Every row gives one point. Each copy is the shape, with its points in the same order, turned, moved and blurred by noise. Some copies are also mirrored. Which?

Shape (7 x 2):
[[ 0.45  0.25]
 [-0.18  0.08]
 [-0.04  0.23]
 [-0.46  0.01]
 [-0.33  0.17]
 [ 0.22 -0.04]
 [-0.31  0.39]]
Copy 1:
[[-0.29  0.36]
 [ 0.28 -0.04]
 [ 0.24  0.15]
 [ 0.54 -0.14]
 [ 0.42  0.02]
 [-0.15 -0.03]
 [ 0.57  0.28]]
Copy 1 is: mirrored
Copy 2:
[[ 0.44  0.43]
 [ 0.00 -0.06]
 [ 0.20 -0.06]
 [-0.21 -0.25]
 [-0.02 -0.20]
 [ 0.09  0.35]
 [ 0.15 -0.32]]
Copy 2 is: mirrored
Copy 3:
[[ 0.21  0.12]
 [-0.13 -0.37]
 [ 0.07 -0.26]
 [-0.33 -0.58]
 [-0.11 -0.53]
 [-0.12  0.03]
 [ 0.08 -0.58]]
Copy 3 is: mirrored
Copy 4 (7 x 2):
[[-0.48  0.17]
 [ 0.11 -0.05]
 [ 0.03  0.13]
 [ 0.44 -0.12]
 [ 0.32  0.03]
 [-0.29 -0.09]
 [ 0.33  0.21]]
Copy 4 is: mirrored

Shape:
[[ 0.13  0.19 -0.20]
 [ 0.09  0.54  0.07]
 [ 0.30  0.60 -0.16]
 [-0.19 -0.22  0.23]
 [ 0.15 -0.10 -0.53]
 [-0.10 -0.22  0.16]
 [ 0.34 -0.03  0.21]
 [-0.34 -0.08  0.34]
 [ 0.13  0.54  0.00]]
Copy 1:
[[ 0.10  0.02  0.17]
 [-0.20 -0.23  0.39]
 [ 0.08 -0.26  0.51]
 [-0.29  0.14 -0.32]
 [ 0.44  0.27  0.07]
 [-0.19  0.13 -0.32]
 [-0.01 -0.29 -0.17]
 [-0.52  0.14 -0.25]
 [-0.10 -0.21  0.41]]
Copy 1 is: only turned
Copy 2:
[[-0.30  0.11 -0.05]
 [-0.14  0.49  0.09]
 [-0.53  0.46  0.00]
 [ 0.26 -0.20 -0.01]
 [-0.53 -0.34  0.05]
 [ 0.16 -0.25 -0.12]
 [ 0.00  0.05 -0.39]
 [ 0.44 -0.04  0.00]
 [-0.26  0.39  0.03]]
Copy 2 is: only turned
Copy 3, 9 rows:
[[ 0.26  0.05  0.01]
 [ 0.38 -0.29  0.30]
 [ 0.53  0.06  0.41]
 [-0.33 -0.20 -0.17]
 [ 0.25  0.37 -0.23]
 [-0.31 -0.07 -0.13]
 [-0.15  0.15  0.32]
 [-0.31 -0.39 -0.16]
 [ 0.43 -0.24  0.36]]
Copy 3 is: mirrored

Shape (8 x 3):
[[-0.22 -0.26  0.06]
 [-0.27  0.29 -0.04]
 [ 0.00 -0.09  0.13]
 [ 0.15 -0.11 -0.22]
 [-0.15  0.17 -0.27]
 [ 0.04 -0.47 -0.51]
 [-0.53  0.53  0.01]
 [-0.48 -0.28  0.09]]
Copy 1 (8 x 3):
[[-0.24 -0.24  0.19]
 [-0.25  0.19 -0.21]
 [-0.05 -0.05  0.16]
 [ 0.16 -0.28 -0.15]
 [-0.09 -0.08 -0.30]
 [ 0.06 -0.72 -0.15]
 [-0.49  0.39 -0.28]
 [-0.52 -0.24  0.18]]
Copy 1 is: only turned
Copy 2:
[[ 0.16  0.08  0.10]
 [-0.17  0.00 -0.34]
 [-0.06 -0.17  0.16]
 [ 0.31 -0.33 -0.08]
 [ 0.07 -0.12 -0.33]
 [ 0.72 -0.13  0.01]
 [-0.32  0.20 -0.54]
 [ 0.13  0.33  0.10]]
Copy 2 is: mirrored

Shape:
[[ 0.04 -0.38 -0.29  0.02]
 [ 0.38 -0.35 -0.25  0.10]
 [-0.44  0.11 -0.20 -0.12]
 [ 0.05  0.45  0.08  0.05]
 [ 0.28 -0.48 -0.25 -0.20]
 [ 0.13 -0.46  0.03  0.10]
 [-0.32  0.24 -0.04 -0.06]
 [-0.35  0.27  0.08 -0.30]]
Copy 1 (8 x 4):
[[-0.51  0.01 -0.15  0.17]
 [-0.48 -0.37 -0.20  0.08]
 [-0.11  0.36  0.18  0.46]
 [ 0.33 -0.09  0.16  0.18]
 [-0.72 -0.23  0.09  0.04]
 [-0.51 -0.02 -0.05 -0.18]
 [ 0.10  0.29  0.18  0.28]
 [ 0.11  0.30  0.40  0.34]]
Copy 1 is: mirrored
Copy 2:
[[ 0.39 -0.19  0.39 -0.04]
 [ 0.49 -0.38  0.11 -0.11]
 [-0.05  0.34  0.45 -0.07]
 [-0.10  0.30 -0.17 -0.21]
 [ 0.32 -0.54  0.31  0.08]
 [ 0.48 -0.19  0.13  0.19]
 [-0.09  0.40  0.23 -0.05]
 [-0.29  0.31  0.22  0.08]]
Copy 2 is: mirrored
Copy 3 (8 x 4):
[[ 0.33  0.15  0.05  0.06]
 [ 0.39 -0.13  0.19  0.25]
 [ 0.01  0.18 -0.02 -0.56]
 [-0.20 -0.31  0.37 -0.36]
 [ 0.44 -0.09 -0.13  0.22]
 [ 0.10  0.10  0.09  0.29]
 [-0.18  0.02  0.11 -0.50]
 [-0.26 -0.06 -0.14 -0.55]]
Copy 3 is: only turned
Copy 4:
[[ 0.12 -0.40 -0.36 -0.36]
 [ 0.06 -0.25 -0.24 -0.63]
 [ 0.36 -0.16 -0.20  0.29]
 [ 0.36  0.25  0.20 -0.06]
 [-0.06 -0.19 -0.52 -0.50]
 [-0.15 -0.34 -0.14 -0.36]
 [ 0.25  0.00  0.00  0.23]
 [ 0.18  0.17 -0.11  0.37]]
Copy 4 is: only turned
